Each point is reached from the start by the listed moves, each made 0, 1 or 2 times, or once backwards (-1), plus a little noise. Say if it took an odd or an even number of moves. Then give how often each move was made.

Moves:
(1): [-2.7 -19.0 -11.0]
(2): [6.5 3.3 -2.5]
Start: [0.7 -5.9 -5.0]
Points:
[-5.1 -44.2 -27.1] -> even (2, 0)
[10.8 -18.3 -20.4] -> odd (1, 2)

Moves:
(1): [8.6 3.8 2.0 1.1 -1.9 -13.8 -9.7 -8.5 0.6]
(2): [0.0 1.4 4.2 0.5 4.8 6.7 -8.2 9.5 1.8]
(3): [-4.0 5.7 7.3 -4.1 5.0 -2.5 2.3 -2.6 15.8]
(4): [3.5 -7.3 16.7 11.1 2.1 1.0 -3.3 1.9 -4.6]
(5): [7.9 -6.2 0.1 -11.1 12.5 -2.3 -3.8 14.9 -12.1]
(6): [14.1 9.7 6.8 0.6 4.3 0.4 13.8 -8.5 -4.8]
(7): [-3.1 -0.1 3.3 -7.0 -12.1 -2.5 9.7 6.8 -2.9]
(8): [7.3 -6.8 1.3 -3.6 -10.0 10.0 -3.4 -6.8 3.2]
Start: [2.2 5.9 11.0 1.4 -9.6 8.1 3.6 -2.1 4.2]
Points:
[4.0 -20.1 48.1 19.6 -48.0 43.7 13.0 -11.1 10.4] -> odd (-1, 0, 0, 2, -1, 0, 1, 2)
[26.2 -26.5 -7.1 -13.8 1.5 -2.3 -34.9 7.2 -25.9] -> even (1, -1, -1, 0, 2, -1, -1, 1)
[10.8 42.6 23.1 -25.0 36.3 11.2 40.1 13.7 16.4] -> odd (-1, 1, 2, -1, 1, 2, 0, -1)
[0.9 -1.9 37.1 44.0 -15.9 -16.5 -39.3 -2.9 -4.3] -> odd (2, 1, -1, 2, -1, -1, 0, -1)
[-9.8 8.0 20.1 -16.1 4.4 -16.9 -17.0 33.4 8.8] -> odd (1, 1, 1, 0, 1, -1, 1, -1)
[20.8 -21.5 23.8 -35.3 -5.4 47.7 -7.8 48.6 -13.2] -> even (-1, 2, 0, 0, 2, 0, 1, 2)

Moves:
(1): [1.5 -0.4 11.4 0.0 -0.2 -1.6 -9.8 -0.6 -3.1 13.6 -1.7 6.5 -7.9 4.3 2.1]
(2): [5.3 12.3 -6.4 3.6 0.2 17.8 -9.0 4.7 2.4 1.9 -7.4 1.6 -6.7 5.8 13.9]
(3): [6.5 9.1 -7.6 -9.6 -3.4 -8.8 -0.6 2.1 3.9 -1.1 -4.0 7.0 -7.8 -0.9 2.2]
(4): [-1.7 9.1 2.6 12.5 3.5 -1.9 0.2 4.0 -13.1 7.1 -8.5 9.9 -9.4 -0.7 10.5]
(5): [-6.7 -6.8 -17.2 -5.8 0.9 -13.0 3.7 13.2 3.2 10.6 -0.4 7.0 -4.1 2.0 6.5]
(6): [-6.9 -4.5 0.9 -3.6 -4.4 3.5 0.2 -14.4 -1.7 -7.5 -2.9 5.5 3.3 -10.4 6.1]
(7): [-0.6 3.8 -5.8 -0.1 2.1 5.4 9.7 -14.2 7.9 2.6 12.6 7.3 13.2 6.1 -5.5]
(8): [12.9 6.7 2.2 11.8 13.1 7.1 -5.7 3.1 5.3 13.2 -23.0 -4.8 -2.4 -8.8 -26.4]
(9): [1.2 -7.0 -11.8 -4.7 6.7 -19.6 -0.2 -3.0 -1.6 -4.6 -1.9 4.5 -4.9 6.5 9.6]
(10): [-2.1 4.6 0.4 4.5 -16.8 -2.0 -11.0 -12.0 3.1 11.3 10.7 -0.4 1.6 0.9 -5.9]
(11): [-17.3 0.7 3.2 -6.9 0.0 1.2 -3.6 -0.4 -0.2 -6.9 -4.4 1.6 -2.6 12.8 -2.2]
(12): [7.1 -9.7 -4.8 9.7 -7.3 15.3 5.8 2.2 -15.5 -10.7 -10.4 16.4 12.1 5.1 -9.3]
(13): [7.4 6.7 -4.5 3.8 16.6 0.2 -0.5 9.8 -11.2 -2.8 -4.8 6.5 17.5 8.2 -1.9]
(14): [-4.2 2.2 3.8 -1.4 -2.2 6.9 11.8 -7.5 3.9 1.5 -10.0 -3.0 11.2 -2.4 4.9]
Start: [-0.6 -1.9 4.3 3.6 0.6 -2.9 -2.5 -0.8 4.9 1.6 1.6 -6.4 8.8 8.8 7.3]
Points:
[-52.0 24.7 16.4 -8.7 8.6 -37.2 -5.2 -5.1 28.9 83.9 -5.0 29.8 -41.6 23.2 -6.6] -> even (2, -1, 1, 2, 2, 0, 2, 1, -1, 0, 2, -1, -1, 0)
[-2.4 -18.8 22.9 9.5 14.5 53.4 -29.2 30.5 -29.8 -26.7 -28.0 5.7 18.7 23.7 0.3] -> even (1, 1, -1, -1, 0, 1, -1, 0, -1, -1, 1, 1, 1, -1)
[-41.6 27.7 -48.4 7.3 -71.6 55.2 23.7 -33.3 12.6 -1.4 1.8 50.0 34.3 71.3 38.2] -> odd (-1, 2, 1, 1, 1, -1, 2, -1, 0, 2, 2, 2, -1, 2)
[23.4 52.5 13.1 43.7 -15.3 41.5 10.8 -8.3 -25.1 4.3 -22.6 10.4 76.0 24.0 -18.6] -> odd (-1, 0, 1, 1, -1, -1, 0, 0, -1, 2, 0, 1, 2, 2)
